Each row of a before or after table is a point. The points were changed in one or more steps. Then noise was added and the rows were shuffled. The steps act on how far a point lies along the listed directions, d1 being the first. What was done? A step turns or swaps two directions, mirrors them in a line or flattens them onto one, adds a multiple of one to another, or multiplies one. Angles are multiples of 10 degrees, from the lower direction toward the higher: turns from -170 to 170, lines from 10 to 170 but not 90. Use the fewest steps. Two steps may share a direction if one is a turn and the other turns, adds or multiplies; they go together, in the order done. Otherwise the lowest direction goes first.
In the rows, zero is written as 128.

Directions:
(1): [169 130 155]
(2): [109 165 154]
Before:
[[ 95 158 138]
 [128 130 124]
 [ 96 186 156]
 [ 84 161 147]
 [132 118 133]
 [ 98 166 147]
 [ 95 125 115]
 [138 108 109]]
After:
[[123 129 123]
 [111 130 108]
 [ 98 127 107]
 [ 38 120  77]
 [143 122 144]
 [ 64 118  91]
 [ 77 124  94]
 [125 130 119]]
Steps: multiply d1 by 3; multiply d2 by 0

Directions:
(1): [116 108 121 180]
(2): [157 157 161 150]
(3): [100 111 174 121]
(4): [ 90 169 121 134]
Before, 9 rows:
[[ 92 124 121 146]
 [121 128 127  99]
 [137 125 116 100]
 [109 115 143 124]
 [108 139 102 114]
 [126 143 159 108]
 [ 96 125 137 158]
 [143 141 194 122]
 [ 80 131 183 129]]
After:
[[146 101 133  95]
 [ 64 151 119 148]
 [149 115 169 102]
 [160 113 209 118]
 [164  99 118  96]
 [ 68 130 194 126]
 [ 99 118 146 126]
 [116 129 102 113]
 [ 57 162 137 158]]
Steps: add 1.5 times d1 to d4; multiply d3 by 1.3

Directions:
(1): [124  98 145 127 119  68]
(2): [164  95 167 139 117 155]
Before (10 x 6):
[[ 90 109 148 121 104   7]
 [123 152 104 132 126 139]
 [153 152 121 154 151 197]
 [149 132 147 136 135 174]
 [143 123 115 143 136 176]
 [150 127 135 132 145 171]
 [139 118 155 124 126 126]
 [146 141 112 128 132 173]
 [124 169 108 134 155 180]
 [153 117 149 136 125 181]]
After (10 x 6):
[[156  90 167 137 115 139]
 [148  94 145 127 116 103]
 [155 103 169 138 127 121]
 [ 85 222  70 121 140 180]
 [147  79 142 144 122 113]
 [154  95 154 130 136 119]
 [139 138 142 127 131 150]
 [122 123 125 134 113  99]
 [156  81 168 154 130  88]
 [127  93 158 136 134  69]]
Steps: mirror d1 and d2 in the line at 100 degrees

Directions:
(1): [168 170  98 123 134 161 106 103]
(2): [107  96  60 124 121 134 140 117]
Before, 14 rows:
[[126 127 146 134 139 114 141 134]
 [156 159 188 137 115 133 128 129]
 [116 113  64 126 144 155 138 118]
 [151 145 103  94 126 135 109 113]
 [198 202 122 111 137 180  88  88]
 [201 213 171 127 141 153  81 113]
 [ 90  86  95 133 112 116 129 122]
 [ 96  92  90 125 126 129 131 114]
 [141 134  47 112 125 155 121 108]
 [168 174 107 136 156 139 125 115]
 [122 117 124 127 115 136 119 136]
 [157 168 182 127 134 151 100 129]
 [120 120 160 141 139 115 116 128]
 [166 188 124 122 138 179  99  89]]
After (14 x 8):
[[156 175 242 139 133 106 100 152]
 [111 108  69 128 118 137 113 107]
 [158 188 197 130 145 151 102 115]
 [177 180  93 112 134 161 102 111]
 [151 150  83 123 149 170 122 111]
 [117 120 131 137 141 116 145 130]
 [127 120 121 129 117 141 116 134]
 [157 155 139  94 122 123 102 119]
 [124 134 207 136 128 125 121 152]
 [107 103 138 141 135 110 122 128]
 [125 121 189 140 108 119 148 142]
 [124 120  79 123 131 147 115  97]
 [171 179 157 142 158 123 127 132]
 [184 193 216 120 134 146  96 126]]
Steps: turn d1 and d2 by -50 degrees

Directions:
(1): [166 139 123 161  90 155 158 116  90]
(2): [159 158 101 144 129 103  69 142 116]
Before, 8 rows:
[[108 132 143 105 136 117 129 122 141]
 [101 112 143  99 150 113 132 121 143]
 [177 131 115 160  90 135 133 127  92]
 [116 124 141 125 130 129 140 123 133]
 [198 162 108 144  98 130 102 135  95]
 [135 129 117 126 126 124 116 129 137]
 [ 82  87 163  81 133 112 168 139 150]
 [176 152  89 186  92 145 144 127  76]]
After (8 x 9):
[[119 125 138 124 130 122 133 127 127]
 [134 130 118 130 133 122 118 126 142]
 [198 156  87 203  64 166 175 118  51]
 [ 90 114 147  91 161 100 118 124 154]
 [107 132 140  98 141 106 121 129 153]
 [192 139 117 171  73 149 154 118  77]
 [204 160 115 156  80 148 132 123  80]
 [ 79  90 159  75 147  91 140 148 165]]
Steps: multiply d1 by 1.6; multiply d2 by 0.7

Directions:
(1): [141 137 105 157 121 115  89  86 100 110  76]
(2): [140 110 135  89 156 153 136 119 174 128  71]
(3): [115 129 118 168 102 141 162 158 152  71 109]
(4): [123 128 170  98 125 162  94 155  88  88 124]
Before, 12 rows:
[[118 120 118 127 127 120 143 132 116  98 105]
 [120 122 123 146 120 148 125 160 145 117  97]
 [127 142  89 123 137  99 122 105 122 198 166]
 [110 138 105 168 121 116 143 157 133  75 105]
 [114 137 155 127 127  98 103 131  99 159 178]
 [139 130 143  76 182 121 140 146 130 219 237]
 [145 132 121 120 122 118 116 130 107 126 155]
 [128 123 131  90 167  97  88  96 103 187 141]
 [138 118 103 141 130 148 151 138 164  80  97]
 [129 148 122 127 148  95 100 104  84 166 163]
 [ 99 125 145 144 106 153 116 158 103  55 106]
 [131 137 149 159 109 156 127 111 132  68  65]]
After (12 x 11):
[[118 153 116 117 121 112  80 122  62 159 171]
 [127 129 129 170 118 145 168 108 172  91  72]
 [122 127 182  97 134 124  70 136  85 131 142]
 [104 111 143 116 127 165 143 158 159  73  77]
 [129 146 147 112 149 125  74 113  61 127 140]
 [119 120 115 152 123 140 137 160 163 129 105]
 [129 126 121 106 160  94  77  85  89 174 126]
 [104 133 116 153 124 127 148 171 136  74 115]
 [145 135 161  64 180 127  92 132  84 206 225]
 [136 120  87 159 127 128 172 137 174 106 130]
 [117 116 119 127 130 116 157 136 125 104 108]
 [148 129 132 104 131 135 105 134 108 111 138]]
Steps: turn d1 and d3 by 20 degrees; multiply d2 by 1.3; turn d2 and d4 by -70 degrees

Directions:
(1): [138 120 121 129 110  82 185 123 146 127  66  94 139 130]
(2): [ 79 187 135  96 150 144 142 140 127 135  91 147 112  92]
(3): [122 124 148 119 135 101 167 206 101 114 159 144 140 144]
(4): [125 153 141 145 104 130 128 132 117 154 114 131  66 197]
(5): [139 176  87 121 106  85  98 117  77  93 130 124 139 130]
Before, 10 rows:
[[108 184 106 131 118 151  93  90 118 130 121 120 106 142]
 [124 118 114 124 115 121 138 119 129 134 110 117 135 145]
 [153  84 151 166 113 136 150 122 158 143 120 122 125 170]
 [110 129  90  92 167 135  91 147  88  98 179 151 173  69]
 [141 173 125 112 130 110 110 129 113 128 114 126 116 138]
 [113 115 168 114 130 100 174 238 113 126 156 146 135 157]
 [123 165 109 132 118 148 100  97 113 137 104 110  89 144]
 [128 156 119 123 113 112 138 135 114 116 100 117 105 151]
 [115 126 109 116 130 161 123  87 134 127 116 120 157  70]
 [147 158 114 127 105  84 111  95 114 115 100 131 114 144]]
After:
[[120 100  77  81 182 130  88 143  95  73 197 145 229  15]
 [155 151 118 137  95  83 109  95 114 122 103 128 100 169]
 [123 117 116 127 114 123 139 120 130 138 109 117 130 151]
 [109 125 169 115 127 100 175 240 110 130 151 147 125 165]
 [141  96 162 166 114 146 157 128 163 156 108 127 101 182]
 [115 187 107 142 106 146  89  88 111 135 121 118  88 172]
 [132 161 121 133 102 110 136 135 109 124  99 116  85 179]
 [149 172 125 119 120 107 107 127 109 131 116 123 105 159]
 [127 173 111 143 103 144  98  98 106 146 102 109  64 179]
 [118 115  98 106 141 156 120  85 136 110 125 118 192  32]]
Steps: turn d2 and d5 by 20 degrees; multiply d4 by 2
